Each row of a before or after table is a point. One or more steps were done to the points. Then noise was added and the rows were shuffled. The steps act on how far a point lies along the listed directions, d1 being the first. Write out the steps. A step turns or swaps two directions, mirrors them in a line or flattens them onto one, adds a multiple of one to another, or multiplies one. Angles are multiples of 10 degrees, from the lower direction toward the higher: turns from -170 to 170, lines from 10 to 170 but not 90. Use the fewest steps. Two steps may share a direction if one is a turn and the other turns, adds or multiplies; they go together, in the order done. Otherwise the lowest direction goes first.
(in the rows, 128 means zero)

Directions:
(1): [132  95 176]
(2): [ 70 130 134]
(3): [123  80  95]
Before:
[[110 166 145]
 [ 72 124 178]
 [156 147 116]
 [ 97 109 141]
 [ 87  88 155]
 [152 115 103]
 [131 123  74]
 [144  71 158]
 [148 148 176]
 [ 90 151 143]
 [136 109 130]]
After:
[[142 139 190]
 [143 105 133]
 [153 161 110]
 [156 124  97]
 [ 99  95 148]
 [ 91  70 171]
 [106 164 138]
 [154  55 187]
 [133 142  54]
 [ 85 143 137]
 [ 70 102 187]]
Steps: multiply d1 by 1.6; turn d2 and d3 by 10 degrees

Directions:
(1): [131 192 104 131  83 119]
(2): [ 92 117 160  95  83 162]
Before:
[[133 138 128 108 128 154]
 [ 65  24 215  75  98 187]
 [123 136 126 132 127 113]
 [104 149 131 121  88 141]
 [ 75  19 209  91 131 184]
 [107 150 146  89  86 169]
 [119  95 138 113 115 139]
 [140 138 137 134 132 116]
 [139 104 131 133 174 127]
 [ 97 129 159 103 108 124]]
After (10 x 6):
[[120 129 128 134 125 130]
 [123 119 138 118 138 138]
 [ 80  10 211  85 127 178]
 [123 134 123 132 128 111]
 [128 123 139 112 144 153]
 [138 141 136 133 130 123]
 [124  91 137 110 117 136]
 [139 133 122 111 137 152]
 [105 116 157 112 135 115]
 [ 75  16 212  92 133 181]]
Steps: flatten d1 and d2 onto the line at 140 degrees

Directions:
(1): [157 128 114  82 149 153  87 144  65]
(2): [100 139  91 125 187 127 105 172 171]
(3): [103  54 114 149 153  97 108  98 106]
(4): [120 118  84  98 127 106 203 150 103]
(5): [136 156 131 183 120  78 115 173  89]
Before:
[[124 134 182 164 124 134  47  90 118]
 [107  60 138 158 135 101  64  77 150]
 [122  99 109 124 160 119  94 123 128]
 [113  92 158 124 153 153  86  67 117]
 [123 140 183 160  90 126 158 101 109]
 [ 87 109  99 124 153 145 146 127 213]
 [141 161 106  86 109 155 126 144  98]
 [129 179 117 108 138 108 183 189 133]
 [159 149 174 128  93 161  72 117  85]
 [106 138  64  72 128 123 184 198 142]]
After, 10 rows:
[[108 129 139 182 103 105  95 116 138]
 [148 164  85  62 103 122 189 172 112]
 [103  83 152 141 171 126  75  97 160]
 [136 178 175 157  61 135 148 123 147]
 [ 86  55 104 156 162  97  56 136 138]
 [124 137  99 124 137 103 156 159 137]
 [135 125  84  98 178 147  78 180 100]
 [135 209 148  97  87 152 177 140 143]
 [136 128 174 107 106 167 146  87 100]
 [135 185 130 124 116 115 179 162  82]]
Steps: turn d1 and d5 by 140 degrees; swap d3 and d4

Directions:
(1): [143 103  71 176  87 149 144  92 139 142 103  78]
(2): [134 140 138 144 124 101 161 140 193 163 200 110]
(3): [ 80 150 142  74  96 105  98  78 133 160 121  91]
(4): [101 125 101 107  64 134 109 188 167  84 125 135]
Before:
[[ 90 151 176  91 149 104 135 154 153 149 168 148]
 [140  96  82 151 122 148 147  76 142 146 135  75]
 [162 128 130 176 143 111 143 111 140 164 144  95]
 [145 133 100 147  92 129 156 100 171 152 142  85]
 [146 127  95 135  98 152 128 108 106 151 122  98]
 [181 113 109 147 162 187 147 185  91  61 116 180]
 [138 125 158  90 132 123 107 178 157  90 129 177]
 [184 133 106 194 160 125 180  62 111 182 124 105]
 [180  96  56 193  97 153 146 161 158  84 141 121]
 [122 133  92 157 119 132 117  95 128 116  95 112]
 [127 119 118 120 110 117 104 127 134 114 103 112]
 [171  83  70 187 104 157 144 172 143  95 122 131]
 [134 156 170  87 171 111 132 202 153 102 174 187]]
After:
[[157  85  68 178 123 158 158  81 142 139 131  74]
 [152 126 102 138 108 155 131 122 103 144 128 112]
 [167 110  57 195  69 147 172  87 179 155 128  56]
 [158 144 174  87 204 161 126 220  81  49 141 232]
 [174  87  86 181 124 154 144 191 140  86 132 151]
 [126 132 166  72 128 118  98 171 158  96 129 174]
 [126 137 112 146 139 127 119 116 122 105 104 136]
 [126 122 130 112 120 114 100 139 132 110 110 125]
 [ 91 136 134 116 109 115 143 115 164 167 146 100]
 [196 124  90 218 158 135 190  65 113 179 123 102]
 [122 152 152  90 141 111 129 168 160 121 160 151]
 [188  94  56 201 109 155 153 173 156  77 143 132]
 [174 113  99 210 125 125 157  97 147 167 132  70]]
Steps: turn d1 and d3 by -20 degrees; add 1.5 times d2 to d1

Directions:
(1): [144 126  97 133 131  37 131  66 124 126 178 131 116  98 183 137 145 128]
(2): [164 104 130  89 149 105 111 182 133 160 183 160  86 146 116  96  73  92]
(3): [118  74 105 133 139 119 187  95 123 106 106 176 125 115  65 109 153  69]
(4): [140 113 159 116 128 147 133 145 182  65 173 126 206 104 158 124 126  88]
Before, 9 rows:
[[126 132 126 162 109 133 125  95 138  90 101 110 180  94 168 133 148 128]
 [142 198 142 104 131 106  39 203 109 213 147  83  32 189 159 128  77 213]
 [144 136 112 149 142  65 130  93 115 158 150 131 111 144 148  98 145 146]
 [139 144 193 104 114 200  59 240 178 156 136  95 140 164 117 117  53 140]
 [128 127 142 105 133 115 124 198 157 124 182 112 128 125 130 115 112 116]
 [ 99 136 112 155 129  99 139  67 110 106 102 101 149 102 151 145 166 155]
 [144 122 100 102 129  95 144 133 150 108 144 164 135 107 136 142 142 104]
 [126 150 113 113 126 157 138 177  96 197  69 151  62 164  68 130 115 135]
 [142 109 110 142 114  85 168  78 123 101 160 114 141 114 170 148 166 118]]
After (9 x 18):
[[135 133 135 151 129  98 141  98 152 103 157 117 181 123 174 105 160 135]
 [100 183 149 147  99 187  65 167 116 196  54  73  89 168 105 151 104 214]
 [160  98 108 123 126  69 157  98 125 120 187 128 108 126 161 125 137 103]
 [105 214 192 150 100 185  67 166 170  89 107  39 196 148 202 164 150 220]
 [111 148 160 132 112 215 154 171 156  98  66 130 196 129 100 141 150 113]
 [130 132  84 119 130  89 144 114 126 121 118 161 115 107 135 155 157 123]
 [ 91 154 121 145 112 108 135 138 108 150 114  91 103 127 121 146 157 174]
 [166 111 111 120 140  92 104 142 125 153 150 150 104 121 150 100  85 104]
 [148 105 129 103 155  89 121 142 140 113 189 137 135 115 149 104  94  91]]
Steps: turn d1 and d4 by -20 degrees; turn d2 and d4 by -160 degrees

Directions:
(1): [139 123 135 204 125 137 145 167 103 187 135  69 123  94 113 104 136 118
 118 166  82 157  59 136]
(2): [114 117 119 134 142 152 136  77  88 113  87  65 175 150  96  72 179 124
 170  89 138  76 123 132]
(3): [ 87 146 108 174 158  44 200 133 125 128  94 150 148 112 132 164 155 173
 117 153 133  83 140 117]
(4): [102 116 183 116 128 125 130 134 198 167  64 129 190 139 136  92 111  96
  88 146 101 134 166 170]
(5): [106 158 176 129 146 109 138 103  93 149  68 166  95 113 157 128  84 115
 177  76 151 159  71 159]
(6): [175 147 114  85 151 117 149 128 124 101  95 144 139  85 117 118 200 141
 140 115  71 216 148 126]
Before:
[[ 95 133 131 149 146  94 151 143 149 168 110 129 160 145 136 152 118 129
   98 140 121  91 147 127]
 [123 138 101 158 117 117 138 150 101 121 125 130 118 108 123 163 128 126
  146 136 149 137  97 108]
 [160 104 196  47 108 219  42 106 136 134 116 129  87 138 162  66  80  69
  170  76 117 197  74 194]
 [119 137 110  92 130  89 130  99 165  89 119 175 157 154 148 159 130 166
  111 129 133  84 183 116]
 [137 114 124 136 126 138 136 148 129 156 123  94 150 147 126 115 161 123
  112 134 103 139 140 124]
 [134 118 125 122 132 162 110 102 144 128 113 104 162 152 134  90 144 114
  146 135 107 113 138 148]
 [128 150 108  99 152  79 152 113 179  95 115 188 149 127 128 158 143 152
  107 123 151 103 197 120]
 [ 94 126 127 123 146 113 134 127 145 123 110 122 144 155 119 127 122 153
  119 136 129  80 168 131]
 [104 166 147 153 153  93 146 124  77 142 107 139  98 111 141 137 106 131
  167 105 140 128  85 127]
 [133 123 138  94 111 139 101 142 182 132 145 126 157 162 135 123  98 122
  101 136 106 130 139 121]
 [122 139 152 139 151  83 175 135 141 132  89 152 139 122 132 152 152 147
  144 149  98 131 115 120]]
After (11 x 24):
[[128 163 132 147 143 114 129 127  63 134 126 125  87 104 131 129 126 130
  172 108 125 154  76 118]
 [134 114 136 117 112 144 112 155 152 161 142 116 139 153 144 128 121 112
   98 132 114 148 145 131]
 [142 137 133 101 133 132 116 127 175 126 121 165 137 131 158 132 125 123
  123 152  97 158 155 140]
 [116 123 171  11 125 152  68  71 151  68 112 216  83 170 189 130  68 116
  177  51 184 125 141 171]
 [100 146 114 192 150  72 178 136 163 153 117 139 152 118 125 156 123 146
  100 160 146  60 138 123]
 [109 127 163 176 129 111 148 152 136 170 125 120 114 139 139 145 100 125
  136 161 113 112  70 127]
 [117 128 135  91 135 123 121 116 170 119 100 119 183 167 124 105 126 132
  119 110 114 102 148 126]
 [122 137 135 145 156 117 149 137 123 177  80  95 168 120 117 111 161 121
  122 125  83 138 124 137]
 [113 138 129 132 158 102 152 145 133 138  88 113 144 118 110 115 151 158
  116 146  86 135 154 134]
 [134 125  93 153 110 142 126 145  95 119 132 106 124 117 112 144 135 121
  152 131 142 136  93 107]
 [102 139 113 164 138  65 170 120 143 133  96 140 169 133 143 146 141 176
  105 158 112  76 137 124]]
Steps: turn d1 and d3 by -60 degrees; multiply d6 by 1.6; turn d2 and d6 by 140 degrees; turn d4 and d5 by 20 degrees

Directions:
(1): [137 110 162 103 149 118 179 139 138  62  33 101 126 130 113 176 132 119
 111  82 111 148 126 130 132 100 178  92 156 166 122 141 166 156 162 135
  89 145  90 165  82 164 137  46 132 175 147 100]
(2): [134 111 193 124 119 204 116  77 103 128 115 110  81 173 129 121 107  91
 180 146 139 165 209 156 115 157 161 103 147 179 124  94 101 142 124 133
 146 214 138 145 164  89  99 165 136 140 140 108]
Before (11 x 48):
[[115 148 113 144 131 122 130 145 134 132 146 147 150 130 125 120 124 117
  132 142 121 117 125 119 123 141 116 130 112 116 143 128 114 119 130 139
  118  99 132 128 140 111 154 137 127 114 126 142]
 [131 127  87 100 145  36 164 164 158  83  71 140 186  88 124 173 141 151
   67  66 110 106  58 104 141  70 141 104 126 118 131 164 175 143 155 128
   77  72  84 152  67 184 155  26 118 159 126 127]
 [132 117 152 114 142 147 146 126 153 121 102  98 122 149 132 158 121 109
  148 110 123 150 152 149 118 124 140 103 143 158 121 129 138 150 113 129
  129 163  95 161 116 141 111 121 113 157 140 120]
 [115 116 126 128 127 117 124 114 124 130 135 124 132 129 112 123 135 125
  119 114 124 127 126 154 135 128 131 120 140 121 126 149 134 128 135 111
  121 118 124 127 120 127 135 107 101 140 132 117]
 [115 125 170 111 114 166 146 114 120 102  75  99 128 151 145 129 102 127
  141 127 130 158 162 121 126 139 151 106 143 146 128 121 140 156 135 119
  123 175 111 147 143 129 108 117 129 164 139 113]
 [132 131 137 127 135  98 163 145 133  84  90 101 137 109 134 156 137 139
  111 107 122 130 105 126 102 106 154 115 148 138 119 136 148 143 148 143
  115 137 100 143  95 152 137  71 141 150 129 126]
 [134 138 142 112 136 144 119 100 127 156 145 121 136 137 130 102 116 123
  140 148 117 138 132 146 130 166 126 140 100 117 129  92  93 123 120 136
  143 158 146 118 154 116 111 159 132  99 120 115]
 [109 160  19 158 125  73  90 167 154 197 245 193 166  72 142  85 149 171
   98 161 147  80  51 116 140 121  42 188  90  27 130 162 127  93 108  89
  148  19 169  68 159 127 140 181  96  68  93 183]
 [154 141 131 137 100 157 110  98 148 154 169 135 113 153 138 108 126 115
  140 159 135 123 162 138 123 143 117 136 141 110 124  98  93 125 123 120
  143 139 143 111 167 114 112 164 121 106 117 143]
 [109 148 100 169 109 148  67 114 117 184 209 157 133 131 142  79 138 141
  170 162 163  98 126 123 126 158  86 148 116 116 133 110  76 110  86 120
  170 124 158  94 162  83 132 206 131  83  96 130]
 [124 128 151 129 126 138 138 104 108 133 130 115 112 165 129 110 114 128
  151 134 152 129 160 123 139 129 127 121 145 132 120  93 114 119 137 125
  139 145 137 139 138 114 117 140 108 135 122 123]]
After (11 x 48):
[[118 145 124 135 139 115 149 148 137 106 113 136 144 126 123 133 128 114
  120 123 118 124 125 117 126 131 128 122 119 127 145 137 129 125 143 139
  101 105 120 140 123 128 157 112 128 135 131 130]
 [139  99 199  96 134 157 153  80 123  72  35 109 110 164 125 169 103  89
  151  89 126 170 193 149 123 113 200  57 164 210 128 109 138 167 150 134
  105 217  99 184 122 122 115  80 134 182 143  97]
 [120 137 118 140 127 118 133 121 114 151 157 131 128 148 132  94 125 141
  132 139 155 114 129 112 142 122 105 136 133  99 120 103 116 105 130 120
  145 108 139 127 137 119 126 142 104 122 113 140]
 [131 145 108 110 142 104 132 130 143 152 146 131 165 108 129 104 128 144
  112 136 110 114  85 130 139 147 107 154  90  94 131 118 108 112 126 131
  131 110 140 113 127 138 127 134 124  92 115 124]
 [109 114 135 131 123 128 123 106 123 129 131 118 123 134 112 123 130 114
  127 120 126 132 140 160 132 134 131 118 140 131 128 146 128 135 134 116
  123 129 120 129 123 120 130 110  97 137 132 113]
 [112 150  57 154 135  63 117 175 145 130 146 150 177  86 126 126 162 173
  100 105 137  77  39  98 143 104  92 146 115  90 129 153 138 115 121 116
  114  49 118 104  81 151 167  96 126 112 105 128]
 [132 123 172 133 119 157 133 100 110 108 113  94 105 140 136 138 118 119
  154 140 134 148 160 143  92 133 162 108 149 165 120 111 121 141 137 142
  141 190 122 140 139 119 115 126 146 142 131 124]
 [109 147 140 132 100 170 110 112 118 153 150 121 129 145 155  93  98 142
  151 162 138 133 156 116 127 159 110 137 122 115 133 110 114 136 110 110
  150 158 137 117 176 107 100 180 125 131 126 127]
 [152 154  89 133 112 104 127 137 169 140 163 143 143 119 134 118 138 137
  100 140 127 100 104 118 132 121  99 147 129  79 124 122 117 126 132 116
  124  78 127 102 136 150 136 126 115 104 114 155]
 [128 122  86 106 173  42 195 195 176  67  48 140 167  71 113 182 161 154
   59  66 109 117  41 120 151  58 142 120 144 103 116 190 205 153 178 104
   65  48  90 148  63 206 167  14 101 162 130 127]
 [132 126 140 130 126 160 112 115 147 163 162 112 125 149 141 126 114 114
  155 144 132 140 155 149 117 143 110 122 124 140 126 118 116 135  90 127
  159 158 117 135 145 118 102 177 110 125 130 141]]
Steps: turn d1 and d2 by 90 degrees

Directions:
(1): [117 166 122 108 125 156 117 166 174 111  87 166 131 127 139 110 144 148
 106 161 136 141 116 110 204  67  85 110 141 155 127 135 101 147 173 103
 129 131 145 133 226 149 103  76 171 141 122  46 151 149  77 121 120 101
 143 182  60 129 141  59 127 102 174 146]
(2): [ 71 211 143  93 152 113 128 174 125 153 154 169 122 150  64 153 160 156
  84 145 174 124 123  97 158 135 148 131 116 129 144  84 138 141 137 150
 120 113  79  70  59  53 163 100 157 118 135  93 107  96 157 113 125  77
 192 167 167 175 106 153 119 141 137  92]
Before, 8 rows:
[[120 159 131 114 119 142 125 140 141 122 113 147 128 125 120 120 142 142
  103 144 131 137 116 120 159  94 102 128 124 153 136 132 101 139 140 125
  129 120 135 122 158 131 111  83 150 131 118  78 146 135 106 125 112 119
  148 152  87 145 124  87 145 123 150 129]
 [137  91 115 140 117 129 137  99 109 111 129  92 127 126 142 123 112 123
  160 114 116 130 133 152 106 134 131 137 121 125 126 157 133 113 123 121
  133 139 161 149 138 154 120 147 102 123 131 164 123 136 132 146 116 145
   98  97 134 111 127 125 117 129 128 136]
 [140 126 122 130 127 124 121 124 112 132 127 114 123 123 146 130 119 122
  143 124 124 111 134 141 104 135 131 133 140 120 120 126 144 143 125 128
  124 120 129 137 105 120 135 137 134 130 144 140 130 126 126 120 112 151
  124 122 142 121 123 147 129 130 121 122]
 [105 184 135 107 131 156 118 175 190 107  63 183 140 130 143  99 155 163
   95 185 140 152 105 117 243  51  79  95 151 182 134 130  84 154 176  89
  128 128 162 120 249 150 102  61 180 142 124  29 172 159  54 111 120  97
  149 195  29 137 122  29 128  93 189 149]
 [126 120 138 123 127 128 126 138 126 126 132 124 129 121 126 134 130 129
  124 123 127 127 138 131 122 127 136 126 126 140 122 123 131 118 131 133
  131 118 124 132 117 131 130 136 126 126 129 135 112 114 128 129 137 115
  127 121 131 129 118 135 133 137 126 118]
 [118 141 116 105 111 154 138 150 152 125  90 149 131 135 134 120 133 134
  105 132 127 134 106 115 166  90 113 122 154 130 139 128 115 145 144 125
  137 127 141 133 181 131 107  94 151 144 124  78 149 153 109 128 128 119
  123 175  89 122 136  89 126 103 148 129]
 [126 115 131 142 139 124 140 131 113 126 133 125 125 126 110 136 128 129
  134 118 136 117 137 136 103 132 143 138 131 110 126 121 133 125 106 139
  121 134 123 124 107 114 136 141 117 134 127 151 119 118 154 121 123 131
  125 115 137 134 129 140 123 120 113 114]
 [131 118 131 130 126 124 129 125 122 132 136 126 121 126 122 141 127 123
  134 122 120 127 128 122 121 138 133 133 129 118 119 128 122 134 121 131
  131 134 126 122 116 128 144 124 124 125 129 149 122 112 145 129 133 122
  125 116 145 123 132 150 125 144 124 135]]
After, 8 rows:
[[116 142 132 129 138 133 134 153 134 121 120 145 127 125 108 130 137 143
  119 135 145 121 132 123 141 106 129 130 135 122 129 118 123 135 127 131
  119 134 124 119 144 113 129 114 139 137 124 110 130 123 134 115 119 113
  139 144 110 139 131 112 121 109 136 118]
 [160  87 126 147 108 129 133  89 109 119 129  97 130 114 147 118 114 110
  144 111 100 129 128 150  87 135 122 141 120 132 129 151 115 119  98 132
  133 127 150 149 125 158 109 136 104 128 119 157 139 136 126 138 119 165
  103  91 115 117 128 121 149 137 112 136]
 [151  72 116 139 103 133 148  95 110 130 117  96 128 127 150 127 104 105
  146  95 100 123 119 143  83 143 144 137 145 104 132 141 137 121 100 138
  137 130 144 148 114 143 114 156 102 136 127 168 136 148 144 140 137 166
   83 107 137 103 131 143 133 122 101 124]
 [125 157 124 118 131 127 116 142 124 131 121 133 122 129 137 131 129 131
  128 136 135 114 129 128 131 120 125 130 141 130 124 119 140 151 140 129
  124 118 122 125 114 109 138 115 150 132 144 113 132 126 119 114 108 132
  142 145 134 132 122 136 127 128 134 119]
 [ 88 159 125 112 134 118 135 136 111 131 149 126 123 143  94 141 138 148
  123 129 153 128 129 127 132 138 144 139 112 128 139 123 138 125 134 136
  128 127 122 103  88  95 149 124 126 116 137 135 108 113 154 136 113 103
  152 129 162 148 107 142 110 136 137 110]
 [122 139 131 119 128 130 126 141 135 129 126 142 122 128 119 138 137 132
  122 134 129 130 123 115 146 119 123 128 131 126 121 125 115 143 136 126
  130 133 128 117 141 128 141 106 140 127 130 123 125 116 134 123 129 112
  136 135 130 128 134 129 125 139 141 138]
 [125 125 138 120 126 131 124 143 133 123 127 128 129 121 126 131 132 132
  120 130 128 131 137 129 134 118 129 124 128 144 121 125 124 123 138 131
  132 118 128 131 133 135 127 128 133 127 129 124 117 115 121 126 136 110
  128 131 119 128 121 124 135 135 135 122]
 [194  13 132 189 111 110 143  41  92 117 124  58 140 106 188 110  86  88
  192  94  71 128 136 193  44 176 148 134 135 122 119 164 130  98  66 123
  135 139 176 175 112 187 117 205  54 128 131 246 146 150 134 145 142 213
   48  35 135  82 116 151 140 136  78 149]]
Steps: turn d1 and d2 by -130 degrees
